Each row of a before or after table is a point. The points were changed in one or more steps. Then noise was added and the rows were shuffled. The steps act on columns, c1 being the first. Write out the steps. A step turns or swaps two columns, mirrors them in a line or flattens them onto one, adds a multiple of one to another, or multiplies or shifts one. Angles are multiples of 10 degrees, from the lower column toward the higher: turns from -170 to 170, lines from 10 to 170 but not 90. Use the fewest steps. Two steps may share a column if one is a turn and the other turns, adds or multiplies; they go together, in the order done. Otherwise the lowest column goes first.

Before (11 x 3):
17, 19, 12
26, 30, -22
54, 42, -19
32, -16, 48
-29, 14, -42
15, 42, -31
-15, -11, -26
13, 50, 60
-24, -18, -13
43, -1, 24
16, -24, -58
After (11 x 3):
21, 13, 13
-27, -42, 15
45, 23, 5
53, -16, 40
12, 61, 48
15, -32, 42
36, 47, -20
27, -28, 30
-20, -9, -16
-11, -21, -9
17, -56, -27
Steps: swap c2 and c3

Before (10 x 4):
3, -44, 13, -12
60, 8, 3, -16
32, -32, -25, -50
8, -7, 39, 12
36, -42, -33, 23
0, -40, 30, 18
-19, 21, 32, 10
26, -13, 41, -43
26, 10, 3, -19
13, -34, 34, -9
After (10 x 4):
7, 39, -20, 10
0, -11, -1, 31
16, 8, -44, 48
-3, 28, -39, 16
-13, 33, -36, -12
-26, -9, -2, 55
-14, -1, -39, -2
-41, 47, 25, 14
4, -27, -28, -21
18, 36, 18, 57
Steps: turn c1 and c4 by 130 degrees; turn c2 and c3 by 170 degrees

Before (10 x 6):
4, 1, 16, -11, 7, 0
-27, 9, 8, 5, 12, 9
-19, -5, -3, 11, -2, 5
9, 9, 18, -27, 13, -20
5, -7, 8, -1, 24, -9
-8, 2, -4, 22, -18, 2
15, 13, -17, 31, -16, 32
4, 9, -18, -6, -8, -5
-31, 17, -5, 16, 6, -11
0, -9, 8, -20, 18, -2
After (10 x 6):
-20, -5, -3, -11, -5, 6
-9, 3, -5, -22, -45, 3
4, 8, -17, 6, -20, -6
4, 0, 16, 11, 19, 1
-1, -9, 8, 21, 45, -3
-27, 9, 7, -5, 30, 12
8, 9, 19, 27, 33, -26
15, 13, -17, -31, -40, 42
-31, 17, -4, -16, 15, -14
5, -7, 8, 1, 60, -12
Steps: multiply c4 by -1; multiply c5 by 2.5; multiply c6 by 1.3

Before (14 x 8):
47, -2, 0, 2, -8, 3, -24, 14
-14, -4, 19, -32, -3, 5, -4, -5
10, 10, 9, 5, 8, 0, 1, -7
-4, -6, -1, -1, -9, -7, -20, -7
-16, -1, 0, 5, -7, 4, -7, 18
-15, -6, -2, -5, -15, -4, -4, 2
-11, -1, 9, 4, -9, -7, -2, -8
6, -3, 17, -3, -5, -6, -6, -9
-17, -6, -4, -23, 0, 10, 0, -13
-12, 0, -3, -9, 22, -8, -3, -6
-4, -5, 41, 3, 24, 7, -15, -4
9, -4, -6, 3, -11, 0, 1, -5
-7, 16, 14, -8, -16, 12, -18, -9
18, 9, -5, -3, 13, -11, 1, 11
After (14 x 8):
-12, -2, -2, -13, -2, 4, -7, 11
-14, -4, 17, -22, 1, -7, -9, 1
46, -4, -1, -9, 1, 5, -59, -14
17, 10, -3, -23, 0, 16, 3, -2
-12, -1, 9, 4, -1, 0, -5, 11
-14, -7, 0, -12, 0, 4, -10, 3
11, 11, 9, 13, 0, -5, 4, 4
-15, -2, 1, -7, 0, 9, -19, -16
8, -5, -6, 9, 0, -5, 2, 5
-4, -6, -1, -2, 1, 1, -50, 8
-6, 16, 12, 15, 1, -15, -45, -2
-3, -5, 41, 16, 0, -7, -38, -1
-17, -6, -4, 1, 0, -16, -2, 4
5, -1, 17, -1, -1, -2, -14, 11
Steps: turn c6 and c8 by -140 degrees; add -1.5 times c6 to c4; multiply c5 by 0; multiply c7 by 2.5

Before (12 x 9):
31, -11, -6, -2, -15, -19, -5, -27, 8
-6, 10, -11, -4, -25, 8, 18, -26, 21
-11, 25, 20, -5, 12, 6, -7, 25, -27
13, -35, -4, -1, 6, -1, -20, 24, 1
30, 5, -21, 18, 13, 21, 1, -40, 1
3, 17, -41, 20, 0, 1, -7, -30, 17
3, 14, 8, -17, 25, -12, -20, 3, -8
0, -3, 4, 22, 2, -15, 17, -28, 14
30, 1, -27, 18, -11, -12, 5, 1, -1
15, 21, 9, 1, -6, 6, 15, -19, 35
-15, 8, 14, -32, 13, -1, 12, 15, -25
-4, 8, 15, -35, 44, -12, 10, 41, -18
After (12 x 9):
0, 5, -4, 11, -23, -12, 26, 14, 13
-6, 15, 11, -17, 1, -29, -20, -61, -20
-16, 14, 8, -23, 3, -21, -18, -19, -25
29, -28, 1, 13, 6, -5, 18, 7, -1
11, -2, -33, 12, 16, 10, -14, -20, 0
3, -43, 18, 12, -25, 11, 9, 16, 17
31, -19, 5, -6, -38, 21, 14, 18, 3
16, 8, 20, -12, -13, -1, 10, 17, 34
32, -8, -11, 13, -10, -13, -6, 28, 7
-6, -10, 10, -15, -7, -3, 9, 35, 20
-10, 21, 24, -2, 13, 6, -9, -26, -26
1, 8, 12, 10, -13, -6, -24, -21, -6
Steps: swap c2 and c3; turn c4 and c7 by 50 degrees; turn c4 and c6 by 40 degrees; turn c5 and c8 by -130 degrees

Before (9 x 11):
-32, 37, -9, -51, 18, -3, 2, 40, 20, 48, -36
26, -2, 5, -29, -36, -31, -1, 49, -26, 4, -1
17, 30, -2, -15, -18, 29, 25, -20, -18, -7, -37
-10, 14, 30, -13, 10, -6, 20, 18, -13, -21, -25
-21, 6, -7, -16, 25, 2, -36, 10, 4, -6, 2
-28, -31, -9, -19, 9, -1, 29, -9, -25, -25, -13
12, -27, -28, -1, 40, 4, -6, -19, -9, -4, -4
18, 25, 22, -1, -7, 39, 7, 19, -30, 1, 15
15, 0, -22, 7, 7, 18, -37, 11, -19, -3, -41
After (9 x 11):
-28, -31, -20, -19, 16, -1, 29, -8, -6, 15, 24
21, 29, -20, -18, -14, 28, 27, -19, -2, -12, 36
9, 0, -19, 7, -6, 19, -38, 9, -21, -15, 36
37, 0, -25, -31, -20, -32, -1, 50, 6, -3, -2
-12, 13, -14, -13, 7, -6, 19, 18, 30, 6, 35
-10, -27, -9, -6, 7, 6, -6, -18, -27, 1, 7
-33, 38, 19, -51, 17, -3, 0, 41, -9, -63, 8
19, 22, -30, 0, -8, 38, 6, 20, 22, 6, -13
-25, 6, 5, -15, 15, 4, -40, 8, -7, 8, 0
Steps: flatten c1 and c5 onto the line at 150 degrees; swap c3 and c9; turn c10 and c11 by -150 degrees

Before (12 x 12):
22, 32, -16, -18, 20, 7, 7, 10, 6, -33, 13, 13
-17, 0, 2, -19, -23, -3, -18, -48, 22, 8, 2, -16
-33, -7, -18, 14, 11, 15, 12, -36, -26, -21, -11, -10
-3, -16, -4, 28, 27, 5, -4, -17, 2, 1, -14, -46
-30, 15, 28, 21, 33, 20, 4, -32, 3, -20, 11, 3
-5, -4, 12, 13, -13, 16, -27, 5, 40, -22, 7, 8
22, -2, -40, -27, 15, -8, 19, -29, -7, 15, 40, 14
6, -6, 11, 1, -10, -10, -38, -30, 2, 27, -7, 6
26, -24, -26, -23, -25, -20, 24, -44, 4, -28, -17, 0
-21, -20, 4, 21, -9, -17, -1, 5, -1, -10, 15, -36
8, -22, 15, -33, 19, 13, -3, -4, 24, 4, -12, -6
16, -13, 23, -1, -25, 21, -14, 6, 16, -4, 16, -13
After (12 x 12):
-6, -16, -5, 28, 26, 5, 12, -11, 5, 0, -11, -49
20, -3, -38, -25, 14, -3, -29, -20, -11, 14, 42, 14
-19, 1, 4, -19, -23, -16, -15, -33, 15, 9, -24, -17
19, 32, -15, -17, 22, 1, -7, 5, 9, -30, 17, 12
-6, -4, 14, 14, -11, -13, -23, 3, 39, -22, -38, 6
5, -6, 10, 1, -8, -10, -15, -22, -7, 27, -58, 7
7, -26, 16, -33, 20, -3, 11, -4, 28, 5, -8, -7
27, -23, -26, -23, -26, -18, 29, -31, -10, -28, 33, -1
-32, -6, -18, 13, 12, 28, 17, -24, -9, -22, 12, -9
18, -15, 24, 1, -24, 4, -22, 5, 26, -5, -16, -13
-21, -22, 5, 20, -7, -14, -13, 2, -11, -11, 4, -40
-29, 14, 29, 22, 33, 12, -9, -21, 13, -18, 10, 5
Steps: turn c6 and c9 by 40 degrees; multiply c7 by 1.6; turn c7 and c11 by 70 degrees; multiply c8 by 0.7

Before (13 x 14):
10, 5, -8, 12, -15, -17, 10, -3, -24, -29, -10, -2, 24, -11
20, -5, -8, 15, 3, -2, -7, -27, 8, -20, -27, -14, -4, -16
22, 8, 10, -14, 1, -29, 58, -21, 39, 23, 40, -2, 13, 1
-1, -15, -4, -2, -12, -29, 20, -1, 45, 20, 17, -32, 28, -8
15, -18, -13, 10, -25, -15, -18, -4, 6, 8, -9, 16, -6, -21
17, -26, -9, 7, -4, -24, 10, -2, -29, -6, -29, -14, -10, -2
-3, 16, -1, -8, -3, -20, 57, 21, 42, 11, 6, -15, 2, -26
10, -15, 0, 6, 23, -12, 4, 17, 32, 26, 44, -15, 6, -33
24, -2, -27, -25, -5, 6, 36, 10, 39, 18, 22, -23, 18, -12
-4, 3, -34, 3, 5, -29, -14, -17, -5, 1, -3, -3, -7, -2
10, -13, 0, -23, -9, -21, -31, -10, -10, -24, -12, -9, -12, -17
24, 18, -2, 6, -16, -22, -15, -11, -24, 8, -24, -21, -1, -15
20, 1, -1, -13, 19, -17, 16, 23, 55, 23, 14, -2, 23, 5
After (13 x 14):
-3, 6, -3, -12, -2, -21, 54, 23, -43, -1, 5, 14, 5, -27
19, -12, -7, 20, -6, -28, 13, -9, 28, -4, -31, 15, 7, -2
-2, -4, -4, 4, -8, -28, 20, 10, -50, -3, 18, 1, -29, -8
17, 8, -2, -10, 17, -17, 14, 32, -60, -1, 14, 30, -16, 8
20, -8, -9, 16, 1, -4, -6, -28, 1, 7, -27, 15, -9, -16
26, 1, 0, 0, -14, -20, -14, -11, 19, -6, -22, 6, -5, -14
24, 13, -28, -18, -3, 6, 37, 14, -44, -2, 25, 8, -13, -9
14, -8, -12, 15, -25, -16, -17, -8, -6, -3, -8, 48, 4, -21
13, -8, -1, 12, 21, -12, 4, 16, -40, -4, 46, 17, 0, -34
11, -4, -8, 4, -15, -16, 11, 7, 32, 9, -11, 26, -24, -12
20, 8, 9, -15, 1, -30, 59, -18, -41, -2, 38, 25, -18, 2
-3, 0, -35, -2, 6, -27, -16, -18, 3, -1, -4, 25, 0, -2
8, 6, -3, -15, -6, -22, -30, -15, 14, 10, -14, 19, 7, -14
Steps: flatten c2 and c4 onto the line at 120 degrees; mirror c8 and c13 in the line at 10 degrees; turn c9 and c10 by 160 degrees; multiply c10 by 0.4; shift c12 by 30

Before (14 x 18):
10, -31, -20, -20, -1, 11, -7, 6, -6, 26, -1, -7, -8, -5, -5, 12, 8, -12
-2, -28, -13, -8, -6, 23, -14, -11, -7, 6, -8, 14, 5, 30, 3, 22, -3, -13
5, -3, -6, 29, -15, -14, -13, -28, -35, 7, 18, 21, 18, -6, -15, -18, 4, -20
-16, -17, -3, -9, -16, -10, 10, -10, 20, -3, -3, -6, 27, -20, 6, 7, -24, -8
-11, -16, 8, -2, -20, -25, -11, 13, 19, -8, -9, -7, -2, -4, -11, -12, -30, -1
-3, -9, 34, -18, 8, -13, 1, -10, 17, -30, -17, -22, 21, -9, -6, 3, -12, -3
14, -17, -15, 32, 6, -14, 9, -8, -23, 3, 26, 28, -9, 0, 5, -4, -9, -30
7, -21, -7, 25, -20, -12, -10, -3, -53, 2, 32, 8, -2, -4, 29, -15, -6, -33
11, -32, -15, -29, -3, -20, -17, -16, -14, 16, -12, 10, -8, 4, 15, 25, -14, -10
15, -1, -9, 13, 0, -5, -16, -17, -29, 6, 46, 15, 3, 4, 19, -9, -15, 2
25, -29, -25, 37, -2, -3, -19, -22, -30, -2, 14, 13, 6, -4, 21, -13, -2, -2
-2, -22, 32, -11, -22, -28, 5, 5, 40, 0, -8, -3, 22, -3, 1, 1, 2, -1
0, -13, 7, -14, -17, -1, -20, -7, 28, -12, -3, 12, 1, -20, 1, 0, -5, -23
-27, -1, 17, 19, -1, -15, -17, -7, 17, -5, -5, -5, 11, -14, -1, 17, 7, -6
After (14 x 18):
10, -31, -20, -19, -2, 12, -7, 8, -7, 6, -2, -7, -9, -10, -5, 13, 6, -11
-3, -22, 33, -11, -22, -28, 4, 7, 40, -10, -7, -4, 22, -7, 2, 0, 1, -2
-27, 0, 16, 19, -1, -15, -16, -4, 16, 14, -6, -5, 12, -27, -1, 17, 8, -7
14, -17, -16, 32, 7, -14, 8, -11, -23, 35, 27, 28, -10, -1, 6, -3, -6, -31
15, -2, -8, 12, 1, -4, -16, -21, -30, 20, 46, 15, 4, 8, 19, -9, -9, 2
-10, -16, 8, -2, -21, -24, -10, 2, 19, -10, -9, -6, 0, -7, -12, -12, -33, -2
12, -31, -16, -29, -3, -20, -16, -20, -14, -13, -14, 10, -8, 8, 15, 25, -7, -10
-2, -29, -13, -9, -5, 23, -15, -12, -6, 0, -7, 15, 6, 60, 2, 22, 2, -12
-4, -8, 34, -19, 9, -14, 0, -13, 18, -48, -18, -21, 22, -18, -5, 3, -9, -2
7, -21, -7, 25, -20, -12, -10, -4, -53, 28, 33, 6, -2, -8, 29, -15, -5, -33
6, -2, -7, 29, -17, -13, -13, -25, -34, 36, 16, 22, 18, -12, -16, -18, 13, -20
0, -12, 8, -14, -17, 0, -21, -9, 27, -26, -3, 12, 3, -40, 1, 0, -1, -23
25, -29, -26, 38, -2, -3, -19, -21, -29, 35, 13, 13, 4, -8, 21, -12, 6, -3
-17, -17, -4, -10, -15, -10, 10, -17, 20, -13, -3, -5, 29, -40, 6, 7, -18, -8
Steps: add 1 times c4 to c10; turn c8 and c17 by -20 degrees; multiply c14 by 2

Before (11 x 20):
-2, 15, -7, -14, -5, -1, -36, -1, 0, -13, -11, 11, 23, 2, -3, -23, 9, -14, 10, 15
5, -8, -3, -7, -22, 1, -21, 1, -3, -11, -4, 31, 11, 17, 30, -8, 22, -8, -12, 9
-10, -3, 25, -6, 7, -20, -4, -51, 2, 38, 6, 19, 9, 0, -33, -7, 0, 29, 30, 24
-17, -6, 22, 5, 9, -18, -8, -18, 6, -7, -9, 1, 7, 18, -18, 34, -34, 25, -20, 4
2, 3, 18, -6, -6, -27, 8, -26, -17, 21, -14, 25, 2, -24, -16, 3, -17, 5, 10, 27
-12, -2, -1, -11, -4, 8, -23, 11, 1, 16, -3, 15, 14, 7, 17, -13, -1, -9, -3, -10
17, 5, -8, 1, -22, -5, -21, 8, -1, 8, 9, 13, 24, 13, -4, -23, 4, -15, -11, 11
-6, -24, 6, -11, -13, 1, -22, -14, -21, -9, -12, -11, 1, -3, -24, 31, -22, 7, -26, -2
2, -2, -20, 9, -3, 0, -3, -6, -12, -2, 7, 24, 27, -6, 7, -20, 10, -1, 14, 14
7, -12, -15, -25, -14, -23, -8, 0, -9, -8, 1, 12, 4, 9, 23, -25, -2, -1, -11, -8
-11, -14, -12, -7, 3, -23, -11, -13, 13, 2, -19, 3, 6, -4, -30, 60, -15, 17, -44, 0
After (11 x 20):
5, -14, 19, -16, -15, -18, 3, 0, -9, -2, 1, 11, -9, 8, 22, -25, -3, 1, -9, -8
-11, -29, 12, 2, 2, -15, 5, -15, 14, 20, -19, 1, 6, 4, -29, 61, -16, -17, -29, 0
0, 14, 19, -5, -5, -2, 33, -1, 0, -13, -13, 10, 6, 21, -2, -21, 9, 14, -1, 15
17, 1, 13, 12, -21, -5, 17, 8, 0, 14, 10, 14, -5, 27, -1, -23, 5, 14, -7, 13
-10, 10, -22, 5, 8, -14, 11, -50, 2, 17, 7, 20, 3, 9, -33, -7, 1, -27, 44, 23
-15, -13, -17, 14, 11, -11, 12, -18, 7, 3, -10, 2, -12, 14, -18, 34, -34, -25, -19, 3
-14, -3, 8, 0, -4, 7, 21, 8, 1, 16, -4, 14, -2, 16, 16, -11, 0, 11, 6, -9
0, 8, -19, 2, -5, -18, -2, -25, -15, 15, -12, 27, 23, -6, -16, 4, -18, -4, 15, 28
-6, -30, 3, -2, -14, 2, 23, -15, -22, 1, -11, -12, 4, -1, -24, 32, -22, -6, -17, -4
2, 3, 18, 18, -4, -1, -4, -7, -12, -9, 7, 22, 16, 23, 7, -19, 10, -1, 12, 13
4, -10, 10, 3, -21, -1, 21, 3, -1, -5, -4, 30, -14, 16, 29, -9, 21, 6, -14, 9
Steps: turn c2 and c19 by -20 degrees; turn c10 and c19 by 30 degrees; turn c3 and c7 by 160 degrees; shift c4 by 10; multiply c6 by 0.7; turn c13 and c14 by 70 degrees; multiply c18 by -1
